Every row gives one point. To make a cloud, some directions were put in groups of two or more. Within a group, all points are equally far from the middle, so they leave a hole (a ring in 2 directions, a hollow ball in 3). The other directions are filled evenly. Then the cloud was stretched, turned, moved and blurred a little. Count the holes, and give their numbers of directions, smallest first.

Cloud (13 x 2):
[[-95 -18]
 [ -3 -16]
 [ -5  -5]
 [-12 -14]
 [-13 -53]
 [-80 -40]
 [ -7 -26]
 [ -9  45]
 [-19  -4]
 [ 18  35]
 [ 44  13]
 [-17 -24]
 [ 12 -16]]
Holes: 0

Cloud (21 x 3):
[[-49  32 -24]
 [ 39 -43  10]
 [  6  50   3]
 [ -5  29  65]
 [ -3 -11  76]
 [  9  35  37]
 [-24 -46 -21]
 [ 13  48 -55]
 [ 19 -59 -23]
 [ -5 -34  66]
 [-48  59  52]
 [ 10  23  49]
 [ 24 -59 -17]
 [-16  -2 -71]
 [-60 -24  -6]
 [-38 -46  -1]
 [-74 -25  13]
 [ 58 -46 -14]
 [-78  39  14]
 [  1 -26  66]
 [-21 -48  56]]
Holes: 1 (2)

Cloud (20 x 3):
[[  0  83  12]
 [ -3  13 -71]
 [-18  90  -9]
 [-28 -29 -61]
 [ -6 -39  15]
 [  1 -67  -7]
 [ -6  65  42]
 [-40 -53 -26]
 [-10 -62  -2]
 [-73  -5  -6]
 [-20 -12  37]
 [  9  70  10]
 [ 19  21  17]
 [-42 -32 -43]
 [ 49  27 -32]
 [-43 -28  29]
 [-22 -65 -10]
 [-24 -62 -56]
 [ 14  64 -25]
 [-16 -73 -17]]
Holes: 1 (2)

Cloud (31 x 4):
[[ 12 -15 -71 -38]
 [-15  86  39   7]
 [-33 -18  25  56]
 [ -8  19 -43 -54]
 [-35 -68 -35 -47]
 [ -4  71  24 -26]
 [ 52  39 -13 -24]
 [-51 -25 -28  37]
 [ -9 -62 -59 -26]
 [-11  35 -59  31]
 [-62  10 -39 -32]
 [-14  68   2 -30]
 [-75 -22  -3  28]
 [-11  43 -56  33]
 [-32  20 -57  29]
 [ -2 -59  -5  19]
 [-82 -27  21  -1]
 [ -5  19 -42 -56]
 [-51  18  72  16]
 [-31  43  76   7]
 [-25 -70   0 -34]
 [-56 -17 -36  32]
 [ -3  23  63 -23]
 [ 24   5 -75   3]
 [-24 -28 -59 -56]
 [  7  61  27 -31]
 [  3 -40 -74 -17]
 [  8 -50  15  19]
 [-25  62  71  29]
 [-43 -50  32 -33]
 [  1 -61   5   4]]
Holes: 2 (2, 2)

Cloud (48 x 6):
[[-42 -73   0  18  33  22]
 [ 30 -33   8  -6   6  45]
 [-63 -20  49 -34  20 -54]
 [  9  55  13 -40 -50 -22]
 [-60  14  39 -27 -17 -66]
 [-66  30   7  14 -31   0]
 [-11 -65  42  29  -1  21]
 [ 61  95   4   4 -14  36]
 [-31   3   7  24 -58 -15]
 [-41 -27   2  -4  32  38]
 [ 38  14 -43  -2 -12 -61]
 [-22  29 -16   3 -12 -51]
 [  3 -62  51  19   7 -17]
 [-38   8  24  -3  43  47]
 [ 22 -29  16 -60  16 -41]
 [ -3   5  40 -15  56 -32]
 [  3   7  60 -41  -3   4]
 [ 12  32  -6 -27 -52  -8]
 [-36  49  35 -13 -54 -11]
 [-40  30 -15 -26  -3   5]
 [  8  10 -29  62   9  37]
 [  4  74  30  11  24 -28]
 [  6  25  50 -55  -1   9]
 [-47 -19  -6 -25   9 -32]
 [ 10 -30  48  33   0  10]
 [-67 -31  -5  26 -33  -2]
 [-34  -9  44 -14 -26  35]
 [ 37  48 -28 -18 -40 -20]
 [  9 -34  17  20  46 -35]
 [ 24  70  10 -46 -47 -39]
 [ 32  46 -13  -2 -59  -4]
 [-24  76  -2  20 -11  -6]
 [-13  49 -21 -34 -21  27]
 [ 43  10 -30  13 -60 -11]
 [ 41  49  -1   8  28   7]
 [  5  29  44  50 -15  60]
 [-63 -77   7  25 -33   8]
 [-14   4  10  75   1  47]
 [-37 -21  22  -6 -46   8]
 [-17 -56  44   2  46 -54]
 [-18 -35  35  49  18  20]
 [-35 -15  41 -23 -34  -8]
 [-49 -53  55  -6  10 -24]
 [ 11  -1  28 -13  -4  63]
 [ -3 -36  -5  26  41  38]
 [-48  23 -13 -14  -7 -14]
 [-12 -13  21 -23 -51 -56]
 [  3 -36  43  22  -6  41]]
Holes: 2 (2, 2)

Cloud (49 x 6):
[[-45  -7 -30  17 -11  47]
 [  4  40 -25 -64 -24 -37]
 [  1 -29   0  18 -13  50]
 [-12  27  34   9 -64 -49]
 [-31 -77  33  23  -6  21]
 [ 55  32  54 -21 -28 -43]
 [-56 -42  -3  57 -24  48]
 [-45  20  11  30 -17 -51]
 [-36  -3 -10  30  25 -34]
 [-20 -24 -52   1  44  20]
 [-69 -12 -45 -16  -5  13]
 [-28  -9  16  37 -78 -17]
 [  3  81  21 -14  -4  -9]
 [ 15  51 -32 -34  -5 -43]
 [-41 -33  62  40 -24  35]
 [-33 -49 -17  88 -16   3]
 [-65   2  53  12   7  26]
 [-54  -9 -67 -39  19  -2]
 [ -2  54  -5  37  35   3]
 [-63 -51  50  66 -25  51]
 [ -9 -59  35 -40  11  -4]
 [ 32  -7  31  49  -4 -36]
 [-56 -65  24  92 -11  48]
 [  0  -4   6  43 -19  68]
 [ -3 -23   4  19  28 -24]
 [-18  63  -7 -61 -11  -6]
 [ 40  -8  31 -86  -3  14]
 [ -9  22 -45  -9  32 -24]
 [  0 -59  26 -21  10  15]
 [ 13  12  18 -92  18  45]
 [-16   7  40 -26 -12 -46]
 [-60 -37  43  -1  18  33]
 [-30 -52   1 -54 -36   3]
 [ 50 -28 -44 -24   8  -4]
 [ 29  -6  -6  55   9  46]
 [-95 -12   7  45 -28  60]
 [ 81  24 -53 -71 -15 -66]
 [ -3  -3   8 -78 -48 -32]
 [-23 -15 -42 -24   2  41]
 [ -8  28 -44  -5   6 -30]
 [-48 -29  71  52 -23  22]
 [ 24 -14 -33  24   4 -29]
 [ 22  20 -39  33 -18   0]
 [  9  -3 -27  71   0  19]
 [ 68  14 -40 -19   7 -46]
 [ 22  29  31   5  13 -17]
 [-14 -44 -20 -35   1  41]
 [-57 -37 -32  72  18   7]
 [ 15 -47 -39  -5  18 -12]]
Holes: 1 (3)

Cloud (71 x 8):
[[ 55 -22  16  14   2 -35  43 -26]
 [ -5  45  26   4  52  35 -16  33]
 [  8  -8  52 -60 -21  54 -26   2]
 [ 22 -25 -54 -30  33  23 -23  -2]
 [-49  39   7 -23 -22 -21   8 -25]
 [-10  12  -5 -52  49  48  48 -36]
 [ 12  21  44 -59 -46  -2   8  11]
 [-28   5   5 -65  33  60  41  25]
 [ 38  12   1  23 -33  19  21  17]
 [-42  40  -1  35  -6 -44  15  42]
 [ -3  26  32 -51 -30 -24   3  44]
 [-42  40  19  23 -27  39  28  35]
 [-33  25 -24 -27  32  50 -20   2]
 [-20   3 -36  10  29  47  38  -9]
 [-29 -27  39  22  63  33   7 -38]
 [-34 -36  37 -41  -5 -17   0  25]
 [-13  63 -21  -5  -7   1  18  12]
 [-20   3  14  28  58  55  16  -3]
 [ 10  51   3   4 -16  -9  48  49]
 [ 11  53  49  -7   8  26 -38  -3]
 [  1 -46   1  15 -16 -38   8 -17]
 [ -6  47   3  -3 -17   4 -41   7]
 [ 10  -7 -46 -30  27 -10 -38 -18]
 [  1  54  43 -25 -22 -33  38  66]
 [-27 -19  26 -34 -21 -51  36  31]
 [ -2 -29 -11 -37  44  86 -24 -36]
 [ -9  17  18  45  11  11  40   4]
 [-49   6  17 -15 -39   6  48  36]
 [ 14  25 -12  37  -5  18   9  43]
 [ 24 -18  31  -4   6  20 -49   1]
 [ -3  -9  22 -39 -42 -10 -23  43]
 [ -2 -39   9 -52  46  84  21 -37]
 [-43  19   7 -32 -56  -6   6 -14]
 [  3  18  31  33 -16 -26  58 -60]
 [ 20  29   7  -9  44  29 -15  25]
 [ 13  -1 -27  30 -69 -27 -17   6]
 [-15 -46 -11 -21  11  45   7 -72]
 [ 24  -9 -13 -55  34  64   7  38]
 [-41  25  35  43  22  29  28 -16]
 [-48 -37  13 -61  12  52  19   2]
 [-35  43   8  -8  -2 -46  55 -35]
 [ 45 -28  -9  12 -10  -5  -4 -23]
 [-19  12   7 -46  45  17 -19  45]
 [ 31 -26  13   6  15  -4 -19 -65]
 [-35 -16 -24 -11  31  58  34  41]
 [ 26  31  22  31 -38 -16  54  -4]
 [ 32   2  -1  31 -46 -38   4 -17]
 [ 11  15  21  23 -29  -8 -48 -22]
 [ 30   9  -7  -6   7  53  64  18]
 [-29  50  10  -8 -29  58 -25  39]
 [ 20  -8  17  -7  -6 -14 -40 -41]
 [  5 -49   6  25 -14 -23 -30   0]
 [ -4  15  62  -5 -41 -46   8  25]
 [ 30  11  22 -34  36  31 -24  30]
 [ 17 -44  -9   2  -6  71 -19 -35]
 [ -6  56  -4   1   3 -48  69  14]
 [  7  34   5 -49 -30   9   1  46]
 [-41  34 -28 -21  -8   4  55 -14]
 [ 37 -28  11  -5 -50   8  20   5]
 [-58 -12 -38 -18 -38 -31  -6   4]
 [-59  23   9 -16 -37  24  30  49]
 [ 16  -8 -18 -17  64 -10  65  -7]
 [ 28 -16  28  53  20   1 -11   2]
 [-18  -7 -37  34 -36 -23  55  22]
 [-41 -33 -10 -60 -21  -7  31  28]
 [-19  12  36  40 -31  23  25  49]
 [-25 -30   1 -67   6  26  35 -36]
 [-22  54  -1  -2 -10 -71  31  26]
 [ 41 -21  37 -42  95   7  11 -18]
 [-26  14  11   0 -66 -18  20  87]
 [-12  55  70 -27 -15 -36  47  48]]
Holes: 1 (4)

Cloud (86 x 9):
[[ 25  73 -22 -49  16  37   6 -24 -32]
 [-13 -42 -32  -8  -1 -22 -34  24  -9]
 [-28   7 -16 -45 -13  34   4   8 -68]
 [-16  95  13 -51  -5  54  48  10   0]
 [-42   4   8 -69   5   6   3  45   1]
 [ 25  17  12  36   7   5  -4 -18 -10]
 [-40   5   2 -79  -9  17  49  13  12]
 [ 11  60 -52 -57  -3   7   4   5 -32]
 [ 13 -39 -26 -26   4  34 -36 -27  37]
 [ 44  -6  28 -16 -31  -1  61 -18 -63]
 [-52 -29 -16   3  39 -27   1 -22 -17]
 [-61  21 -23  17 -14  18  -1 -30 -36]
 [ -3  52  16   8  41  -1  65 -10 -36]
 [-15 -25  13 -54   6   0  29 -48 -14]
 [-17 -43  -9 -40  28 -15  59 -17 -21]
 [ 15  -5  38 -26 -47  16  15  36 -34]
 [  1  14   1 -29   5  42 -15  10  35]
 [-30   4  -9  43 -37   7  32 -32 -50]
 [ -5  16   2  44 -13  59  12 -42 -58]
 [-36 -15  11   1 -52   2 -49  62  21]
 [ 28  -5  48 -41 -15  45 -42 -27 -11]
 [-26  29   1 -24  38  10  72 -31 -36]
 [-38   1 -17  -5 -10  49  -1 -12 -50]
 [-41 -11  46  18  -6  53  34 -44 -25]
 [  3  16  16 -14 -22  13 -37   0  59]
 [-17 -36  40  20  -5 -29  13  25  30]
 [-40  16 -24 -21 -32 -17 -30  38 -38]
 [-28  21  13  58 -17  40  33 -26 -16]
 [ 36 -13  -6 -18  14  -7 -11 -26  50]
 [  0   4 -55  33  -4  31  60   1   6]
 [ 18  66  -3   0  27 -14  32 -38 -18]
 [ 59 -22 -10 -44   8   4  -4 -12   7]
 [-21 -35  28 -26 -38  26  19  -4  42]
 [-40  25 -30  26  37 -31  43   6  17]
 [-41  55 -30 -20  45  -3  28  48  50]
 [-58   6  42 -54  54 -12 -18   7 -27]
 [-13  -9  20   0   5  44 -25 -61  48]
 [ -4  26 -15  19  -1   0  21  45  22]
 [-29   5  58 -46 -53  29   7  46 -39]
 [ 29  -6  -2  12 -29  68   7 -46 -25]
 [ -5  62 -10 -10   1 -14 -10   4  23]
 [-34 -32 -26 -20   6  46  28  10 -18]
 [ -6  42 -11  16  -5  17 -21  34   3]
 [-25   7  -3 -18  -8  35 -12 -47  62]
 [-19  13   9  56  30  32   9 -10 -14]
 [ 37 -30  44 -25 -36  20  49  -4  41]
 [-31  48   0  15  20 -13 -41   7 -42]
 [  3  62  39  -4   4  11  34  -8  23]
 [-30  -1   7 -65 -34  -4  -7  10 -62]
 [ 20 -29 -15 -17 -37  30  12 -63 -17]
 [  9   6  27  68   6  15   0 -43  14]
 [ 44 -24 -21  10  15  20 -49 -25  38]
 [-58  59  18  10  46 -31  15  31 -15]
 [-25  -2 -38 -52  38 -22  30  21 -42]
 [ -2 -21 -13  -5  -9  36  22   7 -70]
 [-34   8  58 -18   5   3   1  29 -10]
 [-11  61  40 -12 -12  47  21  40   3]
 [ 54  33  -2 -58  -2 -24  26 -15 -37]
 [-48 -27  35 -49 -18   5 -18  67  11]
 [ 20 -18  -3 -45 -49  62  21   1  53]
 [ -4 -14 -15 -31 -32  19 -43 -16  -2]
 [-75  -2 -44 -43  -5  37  16 -16 -34]
 [-50 -29  12 -48  33   8  -5 -19 -34]
 [ -4  -6  34 -34  25   4  35   5  20]
 [-63 -20  10   4 -33  59 -32  27  -5]
 [-12  25   3   2 -14  45  49 -37  14]
 [ -9  13  25 -38 -31  -8   9  11 -44]
 [ 22 -13 -50  10  35  38  38   8  -3]
 [  1  58  -2   9 -50  46  47 -30   5]
 [ 37   0 -44  -7  46 -47  43 -14  49]
 [-17  56  38 -14 -11  -5  -5  63  19]
 [  1 -52  41 -28 -34   4  25  43  33]
 [-35 -23  -9  -4 -32  10 -11  16   6]
 [-10  27  33 -50  37  12  52 -31 -27]
 [  9  33  -7 -58  23 -17  28 -21 -23]
 [ -9  60  -2 -37  -1  13 -20   4  -1]
 [-16  35 -23 -59 -31 -14  15  47 -54]
 [ 10  -8 -21 -16  12 -12  45  -4  60]
 [  9  15  18 -31   4  25  43  -9  18]
 [  4   8 -22   2 -34 -17  -6  25 -15]
 [-37  -9 -46  27 -44  68  23  -8 -10]
 [-52   7  19   9  53 -25  45   5  22]
 [ -6  51 -11 -23 -21 -17   7  66  11]
 [ 30 -21   7 -65 -26  32 -13  -1 -23]
 [ 33  31   7  -6   5  29  62 -36 -48]
 [ -9 -38 -35 -14  -2  48 -13  14  -2]]
Holes: 0
